Each point is reached from the start by the listed moves, each made 0, 1 or 2 times, or once backwards (-1), plus a little noise. Is the number of moves made odd or even? Then give how often each move was made.

Moves:
(1): [ 35  18 -15]
(2): [-2 29 36]
Start: [ 11 -10   7]
Points:
[75 86 51] => even (2, 2)
[42 37 28] => even (1, 1)
[-20 -59 -13] => even (-1, -1)

Moves:
(1): [40 -7 11  7  7  1 -8 13 14  1 23]
(2): [  5  33  -5 -12  -7  14   5   0   1 -15  14]
(3): [-21  -3  35  -6   6   3   4  22   5 -21   4]
(4): [ -3   5   3  20 -18  -9  10   6  -9   4   5]
(5): [ 1 15  5  7 16  2 -5  2 -8 13 -2]
(6): [-1 -5  9  3 -4 33 -1 -2  7 12  8]
(7): [  2  -5   1   8  14   2  27 -16   4   0  16]
(8): [ -1 -16 -21 -23 -10 -18  13  35 -30   7 -10]
(9): [-14  11 -10  -2   3  -7  12  19  35  23  -3]
Start: [ 12   0  -4  10  14  10  18 -18  -9  -4  -9]
Points:
[ 25 -27 121  80   9  57  70 -42  16 -67  86] => odd (1, 0, 2, 2, -1, 1, 2, -1, -1)
[ 63  51 -27  -9   6  34  74  57 -69  23  47] => even (1, 2, 0, 1, 2, 1, 1, 2, 0)
[101 -65   7  30   5 -55   8  32 -63 -12  17] => odd (2, -1, 0, 1, 0, -1, 0, 1, -1)
[  2  52  52  46 -28  -1  -7 -20 -40 -74   5] => even (0, 1, 1, 2, 0, -1, -1, -1, -1)
[ -14   15  -51  -51  -71   29   66   22 -106  -45   -5] => odd (-1, 2, 0, 1, -1, 1, 0, 2, -1)
[107  35 -43 -19  49  40  57 -43 -54 -21  59] => even (1, 2, -1, -1, 1, 0, 2, 1, -1)

Moves:
(1): [12  0 10 -9  6  2  6 -4 10  0 -2  1 10  5 14 -7  5 11  4 -1]
(2): [  8  14   7  -6 -11   2   4   9  10   5 -13   0  -2   2  -1   6 -19   0
   7 -11]
(3): [  4  -5  19  12   3  -6  -1  14  10   6   3 -10   7  -1 -11  26   9 -13
  13   8]
(4): [  0  20  -3  15   4   4  -3  -7  13   0   3   1   2 -12  -2   0   6  -5
  -8  -1]
(5): [-4  5 11  2 16  8 -6 -7  7  2  4 -4  0  2  0  4 -7  2 -9  6]
(6): [ -6   1   6  -6 -11  21 -10   7 -11 -10   9  -3  22  -8   2  -3  -9   3
  -7  -2]
(7): [ -4   5  -7  -5   2  -9  21  -8   0  -4  -7   1   9  -4 -13   0  -4   4
   5  -6]
(8): [ -9   3 -19 -14   8   5  -2  20  10  -7  -4  -2   0  -3   0  18   3  -2
 -15   6]
(9): [  0 -11   1  -7  -1  -2   6  -5  14  -9   9  -1  -1  10   7  -4   4  -6
  -8  -6]
(10): [ -8  13   3  -8   7   4   3  -8  -3  22  10 -14  -5   6   0  -2  14  10
  -3  -9]
(11): [ -5   0   4  -1  -4  -4   6  15 -11  -7  21   6   1   0  12   7 -12   2
   3  -3]
(12): [ -1  -9   9  -3   4  14  -3 -21   9   5   5  28   0   4  -1  -4   8  -5
   8 -17]
(13): [  9  -3  -3   0   5  -8   1  -4  -5  12   6  -2  14  -6  -4   4   1  -8
 -12   8]
(14): [ -6   4  -9  10  17   7  20   4 -15   5   8   1   6  13   6  -5  -1 -14
  -6 -11]
(15): [-22  11   4  -3  -2   3  -2  -3  13   9  -5  -5   5  -7  11  -7  -2  -9
   3  10]
(16): [-15   4 -20  16  -5   8  -9 -13 -12   5   0  -5   0   7  10  17  -1   7
  -3  -8]
(17): [-5 13 13 -8  1 -5  0 -7 -8 -5 -8  5  8  4  6 -6  4  6 -9  0]
(18): [-12  -2   1  -4  -5   0  -2   9  12  11   1   2   3  10   0  -1   0  15
  -4  18]
(19): [-17  10  -6   2   7 -12  -9   6   2  -2  10  -6  11   7  -3  -6  -3 -13
  18   1]
(20): [ 11  12   3  -3  -8   9   0 -13  -1  -8  -2   4  -1   1  -6   1   2 -10
   9  11]
Start: [ -4 -10   3  -7  -4  -8   2   0   1   3  -3 -14 -12  15 -14   1  -3  -1
 -12  -2]
Points:
[ 27 -20   1 -42  40  64  88 -88 -32  62  44   9  38  68 -22  24   1   1
 -36 -89] => odd (1, 1, 0, -1, 1, 1, 2, 0, 1, 2, 0, 2, 2, 2, -1, 1, -1, 0, -1, 1)
[-111   84  -23  -26   -2   92  -54  -10   47   47   16   23    0   26
   57   44  -25   34  -86  -54] => even (0, 2, -1, 2, 1, 1, -1, 2, 0, 1, 1, 2, 0, 0, 1, 2, 1, 1, 0, -1)
[-118   83  -62   30   23   -5   44  -96  -27  -11    9   69   32   68
    1  -26  -23  -63   23  -33] => even (-1, 0, -1, 1, 0, -1, 2, 0, 0, -1, 1, 2, 0, 2, 1, 2, 2, 1, 2, 2)
[ -27   48   56   33   22   38   28    7    6   84  100    0   45   20
   38    0  -11  -68   32 -115] => even (1, 2, 1, 2, -1, 1, -1, -1, 0, 2, 2, 2, 1, 2, 1, 0, -1, -1, 1, -1)
[  4  13   5  31  17  78  29 -76  73  39  29  51 -18  80  56  47 -36 -58
 -31 -22] => odd (1, 2, 0, 1, 2, -1, -1, 0, 2, -1, 1, 2, 1, 2, 1, 2, -1, 1, -1, 2)
[-57 -16 -21   5  34 -26   6 121  25  28  42 -10  92   6 -55 102 -47 -64
  18  18] => odd (0, 1, 2, 0, 0, 1, 1, 2, -1, -1, 1, 1, 2, 1, 0, 0, -1, 1, 2, -1)
